Rows are points. Each copy is the shape, with its points in the same order, stretched, turned, moved and blurred by noise. Is it also mirrored, or only turned?

Shape, 7 rows:
[[ 1.88  2.87]
 [-1.13  0.94]
 [ 1.75 -1.82]
 [-1.38  1.77]
 [-3.69  2.15]
 [-0.39 -2.41]
 [ 1.42 -1.63]]
Copy 1 (7 x 2):
[[ 2.32 -2.33]
 [-1.11 -0.34]
 [ 2.56  2.66]
 [-1.51 -1.29]
 [-4.15 -1.75]
 [ 0.00  3.20]
 [ 2.10  2.41]]
Copy 1 is: mirrored
Copy 2, 7 rows:
[[-4.12 -0.98]
 [-1.04 -0.35]
 [-0.91 -3.48]
 [-1.47  0.19]
 [-0.54  1.31]
 [ 1.02 -2.73]
 [-0.56 -3.27]]
Copy 2 is: mirrored

Shape:
[[-1.31 -1.55  0.03]
 [-2.37  3.52  1.05]
 [-2.18 -2.12  0.15]
 [ 3.38 -0.44 -2.49]
 [ 0.67  2.96  2.62]
 [-0.93  2.57 -0.08]]
Copy 1:
[[ 1.35 -1.24  1.19]
 [ 0.68  3.31  4.13]
 [ 1.86 -1.96  1.71]
 [-1.58  0.28 -2.15]
 [ 1.71  4.26  0.94]
 [-0.09  2.45  2.62]]
Copy 1 is: only turned
Copy 2 (6 x 3):
[[ 0.32 -1.45 -0.18]
 [ 1.79  3.14  2.05]
 [ 1.47 -1.81 -0.26]
 [-3.82  0.37 -2.01]
 [-0.32  2.35  3.84]
 [ 0.40  2.77  0.80]]
Copy 2 is: mirrored

Shape:
[[ 1.08  0.92 -2.61 -0.02]
 [-2.40 -0.11  0.57 -2.20]
 [ 0.79 -0.01  1.83 -2.14]
 [ 0.97 -2.85  0.12 -0.17]
 [ 0.61  0.70  1.24  2.40]
 [-0.70 -0.62  2.02 -3.04]
 [-1.09  3.01 -3.61 -4.03]
 [-0.47  0.44 -2.68 -2.02]
 [ 0.80 -3.17  3.30  3.67]]
Copy 1, 9 rows:
[[-0.81 -2.75  1.64 -0.04]
 [-2.69 -1.15 -3.54 -2.55]
 [-1.48  0.43 -0.36 -2.72]
 [ 1.87  0.08 -0.05 -1.36]
 [-0.20  1.54  0.78  1.07]
 [-1.76  0.19 -2.67 -3.54]
 [-4.85 -4.66 -0.80 -3.15]
 [-1.63 -3.26 -0.54 -1.45]
 [ 3.78  3.37 -0.79  1.54]]
Copy 1 is: mirrored
Copy 2, 9 rows:
[[ 0.91 -1.95 -1.92 -0.68]
 [-1.37  1.19  2.67 -2.31]
 [ 1.73  0.71  2.72  0.38]
 [ 0.95  2.09  0.06  1.61]
 [-1.45 -1.50 -0.15  3.28]
 [ 0.96  2.00  3.75 -0.91]
 [ 1.28 -2.10  0.15 -6.19]
 [ 0.78 -0.46 -0.49 -3.12]
 [-1.84  1.90  0.62  6.47]]
Copy 2 is: mirrored
Copy 3, 9 rows:
[[-0.38 -1.31 -0.71 -2.32]
 [ 1.23  2.56  2.32 -0.85]
 [ 2.14  2.51 -0.28 -0.37]
 [ 3.02 -0.69  1.02 -1.72]
 [ 0.59 -0.71 -0.53  1.31]
 [ 2.47  3.25  1.02 -0.56]
 [-1.76  2.01 -0.31 -3.76]
 [-0.02  0.14  0.78 -3.10]
 [ 3.58 -1.67  1.65  2.04]]
Copy 3 is: only turned
Copy 4:
[[ 1.74  0.28  0.92  0.73]
 [-1.93  1.20 -0.02 -2.34]
 [-1.49  1.55 -3.12 -0.45]
 [-0.49 -2.51 -1.24 -2.15]
 [-0.02 -1.83 -0.54  2.20]
 [-2.49  1.40 -2.32 -2.05]
 [ 0.86  5.44  0.22 -0.32]
 [ 0.40  0.35  0.81 -1.15]
 [-1.52 -6.17 -0.32 -0.52]]
Copy 4 is: mirrored

Shape:
[[-1.75  1.50 -1.45 -1.50 -0.70  1.17]
 [ 3.86 -0.77 -1.40  1.12  0.61 -0.58]
 [ 2.46 -1.05 -1.59 -1.05  2.10  2.09]
 [-0.44  0.86  3.67 -0.66 -3.57 -1.01]
 [-2.85  0.85  2.30 -1.10  0.50 -2.29]
 [-1.00  1.62 -1.39 -0.04 -0.38 -2.49]
 [ 0.35  0.14 -0.77 -1.30 -3.87  0.02]
 [ 0.08  1.61  0.13 -4.88  0.57 -0.15]
 [-0.01  2.84  0.34  1.60  1.11  3.27]]
Copy 1 (9 x 6):
[[-1.89 -1.39 -1.85  1.84 -3.90 -0.48]
 [ 0.18  0.17  0.83 -1.98  2.90  1.74]
 [-0.87 -1.30 -0.63  1.69  1.64  1.63]
 [ 1.28 -1.91  1.17 -2.12 -2.46 -4.80]
 [-0.85  1.77  1.74  0.85 -1.82 -2.21]
 [-2.02  1.64  0.57 -0.59 -1.80  0.57]
 [-1.86 -3.25 -1.29 -1.40 -1.99 -2.77]
 [-3.91 -2.05  1.26  3.39 -2.22  0.15]
 [ 3.34 -0.40 -1.12  1.05 -3.88  1.38]]
Copy 1 is: only turned
Copy 2:
[[ 2.10  4.19  1.54 -1.95 -0.23  1.54]
 [-1.55 -2.72  2.36 -1.29 -0.21 -4.00]
 [ 0.06 -0.74  4.10  0.29  1.89 -2.31]
 [ 2.47  1.53 -3.00 -1.78  2.76 -0.72]
 [-0.33  1.69 -1.48  1.80 -1.09  1.98]
 [-1.61  2.25  0.09 -1.49 -3.49  0.85]
 [ 1.36  2.16 -0.71 -5.50  2.12  0.05]
 [-1.30  5.37  1.67  0.53  3.15  0.83]
 [ 5.52  2.60  3.31  1.61 -0.95 -2.34]]
Copy 2 is: mirrored

Shape:
[[-0.32 -0.87 -1.11  1.12  0.07 -1.69  1.00  2.03  2.11]
 [ 2.22  3.25  1.35 -1.83  1.50  0.97  1.67  1.46 -1.29]
 [-3.61  1.84 -0.45 -0.17 -0.33 -2.68 -3.35  0.34  6.26]
 [ 1.63 -0.39  1.20 -0.87  2.62  2.35  1.35 -0.07  0.84]
 [ 1.48 -0.68 -0.10  3.27  2.10 -1.28 -1.59  2.23  1.13]
 [ 1.59  1.20  0.16  2.39  1.01 -0.61 -1.47  0.82  2.59]
 [ 2.53 -0.29  2.74 -0.12 -0.91  1.55  0.39  2.41  0.57]
 [ 1.34  2.18 -1.05 -1.55 -0.87  3.39  0.43  0.19 -0.76]
 [-5.02  1.35 -0.55  1.21  0.33 -1.03 -4.40  0.21  3.78]
 [ 1.69  0.12  1.59 -3.29  0.23  0.94  0.42  1.16 -2.60]
 [ 1.03  0.87  1.90  0.63 -0.42  0.01  1.30 -1.24 -0.77]
 [-0.35  1.96  1.82 -0.10  0.61  2.34  1.84  2.08 -0.63]]
Copy 1 (12 x 9):
[[ 0.78 -0.09  0.39 -3.07  2.05 -1.80 -0.32  0.63 -2.11]
 [ 0.86 -0.62 -1.98  1.25  1.06  3.91 -1.01 -2.94  0.88]
 [ 5.08  2.68  2.23 -4.82  2.62 -0.92 -4.02  4.40 -5.73]
 [-1.67  0.25 -1.99  2.31  1.26  1.60  0.40 -1.29 -0.43]
 [-1.19 -0.27 -2.24 -3.85  1.37 -2.31 -1.36  2.93 -0.94]
 [-0.10 -1.09 -1.60 -2.85  1.45  0.03 -1.29  3.20 -2.02]
 [-0.75 -3.82 -1.13  2.59  0.96  1.08 -1.78  0.21 -2.20]
 [ 0.22 -1.45 -0.05  3.44  1.49  2.61 -0.91  1.05  1.47]
 [ 2.69  2.67  2.16 -4.01  0.92 -1.78 -5.48  5.32 -4.50]
 [ 1.16 -0.45 -0.98  3.63 -0.09  1.58 -1.33 -3.35  0.46]
 [-0.35 -2.05 -0.26  0.23 -1.26  2.01  0.66 -1.00 -2.23]
 [-1.02 -1.37  0.96  1.40  1.26  2.70 -2.55 -1.56 -1.32]]
Copy 1 is: only turned
Copy 2, 12 rows:
[[-0.18  1.14  2.25  0.80  2.00  0.96 -0.73  0.02 -0.53]
 [ 0.76 -0.92 -0.62 -0.41 -3.45 -0.37 -4.27  1.07  0.26]
 [ 3.31  3.76 -2.04  3.41  8.32  5.25 -2.14 -1.58  0.60]
 [ 0.38  2.44 -1.16 -3.92 -1.72 -0.56 -2.07  1.37 -0.60]
 [-3.27  3.03  1.13 -0.92 -1.33  2.20 -1.32  0.21  1.21]
 [-0.56  3.58 -0.94  0.18  0.61  1.72 -2.33 -0.80 -0.01]
 [-0.94  0.49 -1.75  0.32 -3.16  0.72 -1.87  1.60 -1.32]
 [ 0.71  0.65 -2.18 -0.13 -0.21 -3.87 -1.54 -0.69  0.31]
 [ 1.30  2.83 -3.06  1.71  7.11  4.76 -1.57 -3.12  1.85]
 [ 0.07 -1.26 -0.73 -0.44 -3.46 -0.97 -0.46  2.38  1.37]
 [ 1.66 -1.06 -0.42  0.09 -2.54 -0.12 -0.96 -1.99 -0.69]
 [ 0.29 -1.83 -1.69 -1.14 -1.91  0.46 -3.97 -0.18 -1.02]]
Copy 2 is: mirrored
